Each point is reached from the start by the listed moves, each made once or not at all, plus a little noise. Say if it took an odd or an even number of moves. Then give how often each move was made.

Moves:
(1): [ 88  15   7 -46  43]
(2): [-34  75 -31 -50   5]
(3): [-31 -33  67 -32   9]
Start: [22 12  4  4 24]
Points:
[21 14  3  7 21] -> even (0, 0, 0)
[ 78  -7  70 -73  74] -> even (1, 0, 1)
[ -8  90 -26 -47  32] -> odd (0, 1, 0)
[ -5 -17  67 -26  27] -> odd (0, 0, 1)

Moves:
(1): [ 33   6   5  15   2  27  13   3  -2   4 -12  -1]
(2): [  3  38   3   2  -2 -12  -4  -5  10 -21  -6 -13]
(3): [  2  -7  32 -12  -6  -6  10  20   4 -18  21  -8]
(4): [-11  13  20  42 -25   9  -1   2 -14   8   2   4]
(5): [-23   2  24  26  49  -1 -14  20  19   6  15   9]
(6): [-30   5   5 -17   2  46   9 -24  27   3   1 -21]
(7): [-5 -2 -6  0 -8 -6 51 12 16 -4  6  7]
(8): [-20  -5 -18   3 -10  38 -27  60  -6 -22 -18  -9]
(9): [  9 -15 -11  14 -37 -24 -17   7  44  28   1 -15]
(10): [ -7  15  22 -28   7   5   3   8 -14  42 -25 -14]
(11): [ -2  16 -24   0   0   5   1  12  -4   5  32  -7]
(12): [  3  12   4 -12 -18  11 -13  -6  14   2  11  44]
Start: [-18  21   8  -7  -4 -22  -3 -13   2   0  -4  40]
Points:
[-34  84  48  -4  19 -26 -23  29  46 -26  68  63] -> odd (0, 1, 1, 0, 1, 0, 0, 0, 0, 0, 1, 1)
[-95  63  53 -47  19  77 -35  74  43  17  32  34] -> odd (0, 0, 1, 0, 1, 1, 0, 1, 0, 1, 1, 1)
[-27  84  88  44 -45  27 -52  94  58  27 -14  37] -> odd (1, 1, 1, 1, 1, 0, 0, 1, 1, 1, 0, 1)

Moves:
(1): [28  7  0 -3 -4 -3 -8  0 -4  3  0  1  6  9 -5 21  4  0  2 -9 -5 -3  7 -3
  4]
(2): [ -4  17 -10  -2  -5  11  -5   0  -6  -1 -11   2  10  -3  -4  -6   7  -8
  -4  -4  -1   3   0   3  -2]
(3): [  3  -1  15  10 -12  12  -4  12  -6  -1   3  -4  -4   9  -1  -4   6   3
   0   2  -6   7  -3   5   1]
(4): [  0   6   2  24  -1  -7   1  -2   3   0  -5 -10   7   4  15 -12   1  -4
   1  12  -6  -9   2   5  17]
(5): [-7 -1  7 -2 27  4 -1  0  9 -3  2 -1  2  7  0  1  4 -2 -9  4 -3 -1  3  4
  1]
(6): [  5   2  -7   1   3  14  -1  -4   9   1   3 -11  -1  -8  -2  -5   1   6
  -2   3  -3  -4  -1 -10   3]
(7): [ -3   7   6  -5  -5   2  19  -1   6   0  -3  -3  -3   3  -5   3   1   7
  10  -4  -7  -2 -16   6   8]
(8): [ -5 -16  -6   2   6  -2   4  20  12  11  -2   2  -5   4 -15  -4  -3  -6
   5  -9   4  -4   6  -5   0]
(9): [  2   8   5  -1  -1 -12  -5  -2  13  -3   2  -1   2  -2  -3  -4   2  -6
  -3   3   9   6  -2  -6   4]
(10): [  6   6  -7 -13   0  -6   3   0   9  33   0   2   0  11   7   0  12  -8
  -8  -5   8   2   1   9   0]
(11): [  0  14   4   6  -7 -12   4   5   1  -7  21  -3  11   0  15  -2 -21  -2
  -8 -22  -4   0  12   5 -16]
(12): [ -2   3  -6   1   1   8  -3  -3  -2  -6  14  13   5   3  -1  -3  -5  -4
   0  -1   0 -14  -8   3   5]
(13): [-2 -7  8  3 -4  6  0 -8  4  4  0  0 19  5 12  6 -1  5  4 -4  8 13 15  5
  7]
(14): [ -4   8 -12   9  -3   0  -2  -9  -6 -11   7 -22  -3  21   7   2  10  -1
  11   4  12   5 -12  -4  -3]
(15): [  8  -2   1  -5   9   5   5  19  -5 -10  -2   0  -7  -2  15   7  16  15
   5   1   8  16   2   2   9]
(16): [ -5   8  -5   0   1   5  -7   2   4  -3  -2  -4   3 -12  -5  18   5  -1
   1   6   6  -1  -2  15  -3]
(17): [ -7  -9   5  -3   0  -9  -3  -2  -1  -7  20 -11  20 -10  -2  -1  24 -17
 -10   2  -3   1   1  -1   9]
(18): [ -7  12 -10   3   1  -9  -4 -11  -4  10   1  11  12  -1 -15  -1  -1  31
  -4   3  -7  -1  -9   0  18]
(19): [-1  6 -1  3  1 -3 -7 -5 -6 -1  3 -4 -5 -3 -6 -7  6 -2 11 -5  0  2  4  1
  6]
(20): [ 13  11   2   0  -4   0   7   5 -13   8   2  -4  13   0 -11  -2  -4   5
  18  19   7  -7  -1   1 -12]
(21): [  4   3   2   4  -8  -3   6   3  -2  -4  -4  -3   3  -4  -6  -4  -1   1
 -11 -10  21 -11   5   3  -8]
(22): [-2  2 -7 12  3  3  7 -1 -2 -3 -1  7 -9  4 -8 -3  9 -8 -4  6  3  2  9  6
 -8]
(23): [ -7   6   5  -2 -11   5  -3   3  -1  -3  -1  -6  -5   8  -4   0   2  -1
   0   5   2 -11  12   1   0]
(24): [  6  -4 -11  -5  -8  -4  -2   0   4  -1  -7   0   6  10  -9 -17  -6   0
  -7   0  -9  11   8  36  14]
Start: [ 10  -5   5   5   2   6   6 -10   1 -14   6  -5  16  -2 -11  -4 -17   7
   4  -2   3 -20   8  -1  -4]
Points:
[ 53  65  -8  15 -11   8  22  -7  27  13 -18 -33  48  37 -45 -32  17 -10
 -13  18  19 -44  33  53  17] -> odd (1, 1, 0, 1, 1, 1, 1, 0, 1, 1, 0, 0, 0, 0, 0, 0, 0, 0, 0, 1, 1, 1, 1, 1)
[ 10   9   6  24  -4  11  26  36   4 -33  31 -46  22  14 -38  10  49  -3
  36  27  36   2 -11  16   2] -> even (0, 0, 1, 0, 0, 0, 1, 1, 1, 0, 0, 0, 0, 1, 1, 1, 1, 0, 0, 1, 0, 1, 0, 0)
[  0  46   1  53 -28 -13   3 -34  19 -28  29 -50  61  20   8 -26 -25  38
 -10  -9  33 -31  30  -1  17] -> odd (0, 0, 0, 1, 0, 1, 0, 0, 1, 0, 1, 0, 1, 1, 0, 0, 0, 1, 0, 0, 1, 0, 1, 0)
[ 18  22   4  19 -14 -13  12 -14  20  45  -1 -11  45  39 -27   2   3  31
  25 -17   2 -33  28  18  56] -> odd (1, 0, 0, 1, 0, 0, 1, 1, 0, 1, 0, 0, 1, 0, 0, 0, 0, 1, 1, 0, 0, 0, 1, 0)
[ 17   4 -20  34 -15  14   7   6 -11  -8  39 -10  52   2 -86 -55   7  15
  -1   8  10 -39  18  39  24] -> odd (0, 0, 1, 0, 0, 1, 0, 1, 0, 0, 0, 1, 0, 0, 0, 0, 1, 1, 1, 1, 1, 1, 0, 1)
[ 28  71 -11  11   5   1  28  -5  -9  -1  36 -33  95  27 -16  36  49  23
  -4 -14  46  -5  22  50   0] -> odd (1, 1, 0, 0, 1, 0, 1, 0, 0, 1, 1, 0, 1, 1, 1, 1, 1, 1, 0, 1, 1, 1, 0, 0)
[ 49  34 -22  28 -18 -26  40  29   7  -1  30 -54  59  35 -18   3  31 -13
   9 -10  40 -21  29  73   8] -> even (1, 0, 0, 1, 0, 0, 1, 1, 0, 1, 1, 0, 0, 1, 1, 1, 1, 0, 0, 1, 1, 1, 0, 1)
[ 27  15   8 -16  25  24  37  10  11  -1  37 -23  48  -2 -13  -8  32   7
  -4   7  32 -39  -5  16  11] -> odd (0, 0, 0, 0, 1, 1, 1, 0, 0, 1, 0, 1, 0, 0, 1, 0, 1, 0, 0, 1, 1, 0, 0, 0)
[  7   6  -2   8 -16 -19  -6 -15   9   8  16 -34  39  19  -9 -42  20 -26
 -10   6  -6 -23  35  51  42] -> even (0, 0, 0, 1, 0, 0, 0, 0, 0, 1, 0, 0, 0, 0, 0, 0, 1, 0, 1, 0, 0, 0, 1, 1)

Moves:
(1): [ 15  16  13  22  22  -6 -19   3  -4 -14  -7  -4  -2  -7   6  14   0  -1
  20   2   0 -28  26 -10  -1]
(2): [ -2 -12   5   4   3   1  -8   9   1   6  -9   6 -18  -3  -4  -5 -12  -7
  12   4  -5  -2  19  -8 -17]
(3): [-14 -22 -21  28   1  10 -15   3   0  -3   3   0  -8   4  -7  -7   0  -6
   4 -14  18  10   1 -14   2]
(4): [ -2  -3   3  -5  -4  14  25 -17  11  -2   3   8 -10   2   4 -23  -3 -12
  15  -5  14  -9  -7 -21  -5]
(5): [-15  14  -6   1  -2  -4  16  -3 -10 -12  21   7  -1  -5  -1   3  10  -1
  18  -2 -15 -12  -6  15   4]
(6): [ 0  7 -7 19 -2  5  9  5 -5 20 -3 10  1 17 -6 -1 -9 -4  5 23 -8  4 -8  7
 15]
(7): [-17  -1 -18  -5  -9 -14   9  25   2   7  -2   0  21 -20   0   1  20   2
   6   0   2   5 -14   6  10]
(8): [-13  -5  -3   1 -21  17  -7  16 -22 -16   1  -4   6   1   0  -5 -26  13
  -5  15  -6  -6  -1 -21  -5]
(9): [  0 -10   2 -13  -3   6   9   1   6   2  11  -6  -3 -10 -11   1   7   0
   4 -11  15   6   4  -1  11]
(10): [ -3   4   5  -5   3  -6   4  -7  -1  -8   2   4   4  -2 -14   0 -18  10
   5  -2  -8  -8   1   2  10]
(11): [  3  14   9  -2   1  -9  -7  10  21  -4  -2  10  -5  -4 -10  -1  -6   3
  13  -3 -11   0  -1   0   2]
(12): [ -9   5   5  20   9   4  -4   6 -12   8 -25  -8 -17   9  13  12 -11  -6
  11  12  11  -2   0   6  -8]
(13): [  0 -19  17   4   1   9 -11   9  14   8  -2   1 -12   0 -22   9  10  -3
  -2  -3   6  -8  -6  20   1]
(14): [-15   8   6  -9  -7  -1   7   2  -4   4   5  12   5   9  -5  11 -15  -6
 -14  -7   1   3  -8 -10  -1]
(15): [  2   3   6  11  13   4   2   2  10   4   7 -13  -7  -1  11 -10 -15  -6
   9  -9  -5  -3   8  -3  -3]
(16): [  2   5 -11   8 -10 -21  -1 -11  11   8   4   6 -12   9 -13   8  -1  18
  -6  -5   3 -11   6 -10   4]
(17): [ -6  -5  -4  -7   7   2 -23 -11   4  -6  -1  12  -8 -18   9   6  -4   6
   5   0  -8  -7 -17 -22  23]
(18): [  4  -5  10   7   6   1   7 -13   9   1  10  11   5  11   7 -10   1   5
  31  -5 -12   0  -1  13  -3]
(19): [ -9 -12   9 -13  -2  14 -13   7  20  -7  -7   4 -10   5   2 -19   1  27
  -3 -26  12  15  27 -10  -2]
(20): [ -9  -2  -3   8  13  10  11   2   2   0   5  -9   2 -21  -2  -7   0  20
  12   7  19   0   3   5  -4]
(21): [ 14  -5   8 -13  -4 -17  12   3  -3   3   5   4  -2   4 -11  -8  -1   6
   4 -12  -2  -2 -14  -9 -24]
(22): [ -2   9  18  13 -14 -12  -4  -5   3  11  -9  -4 -10 -11   6 -11   8 -10
  -4   4  13  -4 -16   2  11]
(23): [ 10   3   5 -16  -3  -3 -16  12   7  -3  10  -4  10  20  -1   0   3  -5
   2  -2   5 -10  10  -7   6]
(24): [ 10 -11  10   0   7  -2  16  12   5  -2   2  -3  -3   9   4  -2   5 -11
   4  -2  18  11  -3   8  -4]
Start: [ -8   4  13 -13   5   5  -1  17  -5   3  -7  -9  -6  14   0 -17  -4   5
   2 -11  24  22   4   9  -5]
Points:
[-83 -31  10  21 -17  29  -8  42  18  43 -44  26 -66  -3  -1 -51 -25 -15
  41 -28  87  40 -16 -56  33] -> odd (0, 1, 1, 1, 0, 1, 1, 0, 1, 0, 0, 1, 0, 1, 0, 0, 1, 0, 1, 0, 0, 1, 0, 0)
[-10  -7  71  28  31  21  14  50  23  44  -9 -40 -41  22 -21 -27 -27 -11
  45   7  92   9  -5  47  31] -> even (0, 0, 0, 0, 0, 1, 0, 0, 1, 1, 0, 1, 1, 0, 1, 0, 0, 0, 0, 1, 0, 1, 1, 1)
[ -7   7  38  15  -2 -49  27  -1   9  25  15  44 -52  22 -26 -39 -27  19
  74  -8   1 -10 -36   9  13] -> even (0, 1, 0, 0, 1, 1, 0, 0, 0, 1, 0, 0, 0, 0, 0, 1, 1, 1, 0, 0, 1, 1, 0, 1)
[-44  -3  29  39  14  29 -65  37  21 -19 -13  12 -58  18 -29   2 -59  25
  57 -16  74 -49   9 -75  10] -> even (1, 0, 1, 1, 0, 0, 0, 1, 0, 0, 1, 1, 1, 1, 0, 1, 1, 0, 0, 1, 0, 0, 1, 0)
[-51 -29  57  -9  27  37  -7  -2  30  -7 -14  36 -72  13 -11 -45 -33  24
  95 -35  18 -11  14   4   1] -> odd (0, 1, 0, 1, 1, 0, 0, 0, 0, 1, 0, 1, 1, 0, 0, 0, 1, 1, 1, 0, 0, 0, 0, 0)
[-46  33  16  38  25 -16 -13  16  29 -24   7  11 -34 -49   4 -43 -12 -12
  95 -40  23 -34 -22 -39  49] -> even (1, 0, 1, 1, 1, 0, 1, 0, 0, 1, 1, 0, 0, 0, 1, 0, 1, 0, 0, 0, 0, 1, 0, 0)
